Every row gives one point. Examples show where two turns around zero, p and q, send a point. Write where each new point lands after one turn and then the other. Backwards means that the second turn is done in reverse. Each puzzle has new turns, and all numbers are rounded.

Turn p:
[0.43, 1.03, 1.39] -> [0.70, 0.58, 1.53]
[0.73, 0.31, 1.57] -> [0.68, -0.22, 1.61]
[1.14, -1.98, 0.58] -> [0.22, -2.33, 0.29]
[-0.15, 0.67, -1.46] -> [0.23, 0.86, -1.35]
[-1.68, 0.94, -1.18] -> [-1.08, 1.68, -1.05]
[-0.48, -0.98, -0.89] -> [-0.76, -0.58, -1.03]
Turn q:
[0.08, -0.12, 1.12] -> [0.59, -0.14, 0.95]
[-0.34, 1.16, 0.94] -> [0.28, 1.18, 0.93]
[0.81, 0.65, 0.44] -> [0.99, 0.54, -0.03]
[-0.55, -1.69, -2.50] -> [-1.86, -1.59, -1.85]
Where do these land?
q, then p: [-1.49, -1.07, 1.05] -> [-1.31, -0.67, 1.52]
q, then p: [0.28, 0.69, -0.49] -> [0.38, 0.64, -0.49]
q, then p: [-0.23, -0.43, 0.57] -> [-0.18, -0.46, 0.56]
q, then p: [2.93, -0.01, 0.40] -> [2.44, -1.29, -1.05]
p, then q: [-1.17, 1.63, -0.09] -> [-0.09, 1.99, 0.23]
q, then p: [-0.31, -0.82, -1.44] -> [-1.19, -0.13, -1.19]

Turn p:
[0.49, -1.12, 1.72, 0.97, -0.40, -0.32] -> [0.92, -1.13, 1.16, 1.43, -0.16, -0.35]
[0.52, 1.81, 1.88, -0.44, -0.33, 0.39] -> [0.21, 1.59, 2.18, 0.02, -0.44, -0.03]
[-0.80, -0.64, -2.25, 1.28, -0.04, -0.82] -> [-0.50, -0.46, -2.67, 0.54, 0.12, -0.74]
[-0.56, -0.68, 1.27, 0.45, 1.02, -0.69] -> [-0.30, -1.06, 0.98, 0.44, 0.82, -1.03]
[0.08, -0.79, -1.33, 0.97, 0.90, 0.57] -> [-0.33, -0.44, -1.42, 0.63, 1.17, 0.62]
[-1.18, -0.29, -1.97, -0.52, -0.47, 0.87] -> [-1.30, -0.19, -1.74, -0.71, -0.68, 0.94]
[1.45, 1.70, 0.67, -2.70, -0.68, 0.00] -> [1.29, 1.68, 1.49, -2.33, -0.83, 0.59]
Turn q:
[1.66, 1.15, -0.96, -1.39, 1.87, -1.77] -> [1.43, 1.14, -1.26, -1.43, 2.54, -0.35]
[0.68, 0.63, -2.28, 0.00, 0.50, -0.14] -> [0.59, 0.75, -2.26, 0.13, 0.39, 0.38]
[-0.93, -0.89, 0.37, 1.23, -0.43, -0.09] -> [-0.89, -1.03, 0.31, 1.03, -0.45, -0.53]
[-0.79, -0.01, 1.66, 0.33, 1.00, 1.15] -> [-1.35, -0.11, 1.64, 0.15, 0.46, 1.03]
[1.03, 0.90, 1.15, 1.77, -1.75, -0.40] -> [1.03, 0.85, 1.32, 2.04, -0.65, -1.19]
[-1.49, -0.35, -0.26, -0.59, -1.80, 0.33] -> [-0.71, -0.30, -0.10, -0.58, -2.19, -0.59]
[-0.14, -1.43, 0.32, -1.35, 0.61, 0.92] -> [-0.07, -1.30, 0.35, -1.33, -0.09, 1.26]
Where do these land?
q, then p backwards: [-1.46, 2.20, -0.32, 1.90, -0.90, 0.68] -> [-1.34, 2.22, -0.01, 1.89, -1.05, 0.75]
p, then q: [0.83, -2.11, 0.00, 0.26, 1.10, -1.09] -> [0.98, -1.94, -0.58, 0.02, 1.50, 0.58]
p, then q: [0.70, -2.67, -0.03, 0.03, 0.59, 0.52] -> [0.47, -2.18, -0.21, 0.41, 0.34, 1.72]
p, then q: [-0.67, 0.09, 1.07, -0.63, -0.28, 0.04] -> [-0.20, -0.32, 1.12, -0.39, -0.48, -0.56]
p, then q: [0.52, 0.94, 1.13, -0.49, 0.01, -0.70] -> [0.63, 0.67, 1.17, -0.38, 0.58, -0.69]
p, then q backwards: [-0.03, 0.58, 1.50, 0.25, 1.73, 1.69] -> [-0.10, 0.62, 1.98, 0.77, 1.75, 0.72]
p, then q: [0.51, 1.48, -1.60, -0.30, -2.29, -0.79] -> [1.53, 1.99, -1.25, -0.04, -1.55, -0.84]
p, then q: [-0.40, -0.51, -1.75, -1.03, 0.03, -0.36] -> [0.24, -0.28, -1.49, -1.33, -0.62, 0.38]

Turn p:
[1.43, 2.06, -0.34, 1.19, 1.09, -0.22, 1.20, 1.31, 1.08] -> [1.45, 1.74, -0.11, 1.08, 1.01, 0.12, -0.42, 2.28, 0.82]
[-0.36, -0.42, -0.41, 0.04, 0.48, -1.58, -0.48, 0.12, -0.76] -> [-0.34, -0.78, -0.38, 0.70, 0.47, -1.36, -0.34, -0.19, -0.65]
[0.48, 2.22, -0.99, 1.44, 1.40, 0.14, 0.33, -1.12, 1.50] -> [0.35, 1.93, -0.82, 1.47, 1.97, 1.03, -0.29, 0.17, 1.43]
[-1.42, -0.11, 0.34, -2.34, -1.14, 0.33, 0.18, -0.03, -1.32] -> [-1.85, 0.22, 0.25, -1.55, -1.21, -0.59, 0.96, -0.38, -1.42]
[-0.65, -1.74, 0.79, -0.57, 0.42, 1.33, -0.74, 0.21, -2.53] -> [-0.56, -2.35, 0.27, -0.58, -0.50, 0.86, 1.37, -0.20, -2.06]
[0.18, -2.41, 0.72, -1.33, 0.04, -0.06, 0.54, -0.81, -0.35] -> [-0.11, -1.60, 1.35, -1.03, -0.26, -0.84, 1.35, -1.04, 0.28]
[1.55, 1.94, -2.64, 1.56, 0.65, 0.29, -0.21, 0.88, 2.59] -> [1.49, 1.59, -2.48, 0.51, 1.26, 0.57, -1.30, 1.59, 2.51]
[0.79, 0.14, 0.50, 0.09, -1.91, -0.33, -0.23, -0.84, -0.48] -> [1.02, 0.72, 0.24, -0.61, -0.76, -0.20, -0.50, -1.48, -0.77]
[-1.25, -0.48, 0.13, 0.87, -1.20, -0.01, 0.82, 0.04, 0.38] -> [-0.31, 0.19, 0.16, 0.92, -1.82, 0.02, 0.00, -0.48, 0.52]
[-0.74, -1.20, 1.90, -0.96, 0.18, 0.10, -1.42, 0.25, -0.10] -> [-1.15, -1.67, 1.52, -0.92, -0.16, 0.37, -0.84, -0.25, -0.66]
Turn q:
[0.72, -0.79, -0.03, 0.63, 0.17, -0.10, 0.53, 0.54, 0.37] -> [0.55, -0.85, 0.64, 0.41, 0.18, -0.44, 0.67, 0.12, 0.00]
[-0.98, 0.20, -0.23, 0.62, 1.39, -2.03, -1.56, -1.87, 0.55] -> [-1.78, 0.57, -1.03, 0.26, 1.36, -1.10, -0.15, -2.37, 0.61]
[1.36, 0.45, 1.73, 1.27, -0.53, 0.88, 0.98, 0.79, -1.48] -> [1.40, 0.50, 2.12, 0.25, -0.44, 0.93, 0.40, 0.01, -1.87]
[-1.13, -1.22, -2.22, -0.52, 0.78, 0.38, 0.39, 1.19, 0.87] -> [-0.75, -1.39, -1.35, 0.56, 0.55, -0.09, 0.99, 1.91, 1.21]
[0.98, 0.15, 2.58, 0.76, -1.57, 1.02, 1.79, -0.61, 0.21] -> [0.82, 0.00, 2.80, -1.22, -2.03, 0.43, 0.29, -0.66, -0.72]
[0.50, 0.84, 0.16, 0.40, -2.52, 0.61, 2.16, 1.27, 0.24] -> [1.16, 0.53, 1.15, 0.14, -2.78, -0.35, 0.83, 1.57, -0.47]
[-1.20, -2.07, 0.51, -0.04, -0.06, -1.24, -1.72, -2.86, -1.21] -> [-1.61, -1.49, -1.60, -0.22, 0.04, 0.65, -1.03, -3.27, -0.73]
[1.91, 0.74, -0.18, 0.12, -0.62, -0.72, 1.42, -0.17, -0.55] -> [2.06, 0.68, 0.08, -0.38, -0.64, -0.78, 1.00, -0.35, -0.69]
[-1.44, -0.37, 0.78, -1.15, 1.42, -0.93, -0.74, -0.20, -0.83] -> [-1.63, -0.20, -0.88, -0.96, 1.43, -0.05, -0.81, -0.20, -1.09]
[-0.85, 0.82, -1.13, 0.25, 0.27, 0.83, -0.63, 0.20, -0.05] -> [-0.57, 0.87, -0.63, 0.78, 0.25, 0.87, 0.08, 0.64, 0.79]
[0.34, 0.83, -0.87, -0.68, -0.39, -0.30, -2.09, 1.31, 1.57] -> [0.26, 0.57, -0.41, 1.21, 0.45, -1.21, -1.90, 1.03, 1.56]
[-0.19, 0.41, -1.11, -1.66, 1.67, 1.59, -0.53, 0.41, 0.30] -> [0.10, 0.20, -0.89, -0.83, 1.65, 1.14, -0.37, 1.56, 1.40]
Where do these land?
q, then p backwards: [-0.33, 0.97, 1.26, 1.31, -1.31, 1.76, 1.33, -0.15, 1.05] -> [-0.72, -0.26, 2.17, -0.27, -1.03, 1.11, 1.89, 0.24, 0.89]
p, then q backwards: [-1.21, -0.76, -0.06, -0.95, 1.68, -0.05, 1.62, -0.06, 0.80] -> [-1.20, -0.23, -0.54, 1.21, 1.02, 0.20, 0.84, 0.56, 1.93]
q, then p: [0.34, -0.16, 1.17, 0.44, -0.90, 0.57, -1.03, -0.30, -2.10] -> [0.63, -0.37, -0.52, -0.42, 0.18, 1.81, 0.36, -1.11, -1.65]
q, then p backwards: [0.67, 0.69, 0.47, -1.20, 1.17, 0.84, -0.15, 0.32, 1.08] -> [1.39, 0.41, 0.35, -0.92, 0.66, 0.02, -0.20, 0.34, 1.52]
p, then q backwards: [0.35, -1.43, -0.87, -0.56, 1.44, 0.06, -0.17, -1.07, 1.65] -> [0.26, -1.01, -0.81, -0.10, 1.67, 0.36, -0.35, -0.96, 1.87]
q, then p: [1.72, 0.48, 0.72, 0.41, -1.71, -2.29, -0.73, -0.25, -2.00] -> [1.83, 0.55, -1.04, 0.33, 1.14, -0.54, -0.16, -2.15, -2.36]
p, then q backwards: [0.60, -0.02, -0.79, 0.68, 2.03, 1.28, 1.01, 0.47, 0.79] -> [0.22, -0.10, -1.92, 0.20, 1.23, 1.62, 0.35, 0.91, 0.45]
p, then q: [-2.28, 0.44, 0.06, 0.61, -1.34, -0.31, 1.11, -0.07, 1.76] -> [-1.52, 1.30, 0.72, 1.01, -2.11, -0.54, -0.60, -0.30, 1.11]
q, then p backwards: [-0.30, -1.33, -0.14, -0.03, 1.16, 0.90, -0.22, 1.95, 0.98] -> [-0.05, -0.69, 0.53, 0.04, 2.51, -0.13, -0.15, 1.22, 0.53]
p, then q: [0.08, 0.28, -1.45, -0.94, -2.30, -1.36, -0.63, -0.40, -2.00] -> [0.74, 0.95, -3.16, -0.09, -0.72, -0.39, 0.16, -1.26, -1.03]
p, then q: [0.37, 0.85, -0.38, 0.23, 0.08, -1.42, -2.14, -0.44, -2.02] -> [0.23, 0.19, -2.03, 0.77, 1.68, 1.11, 0.23, -1.34, -1.12]
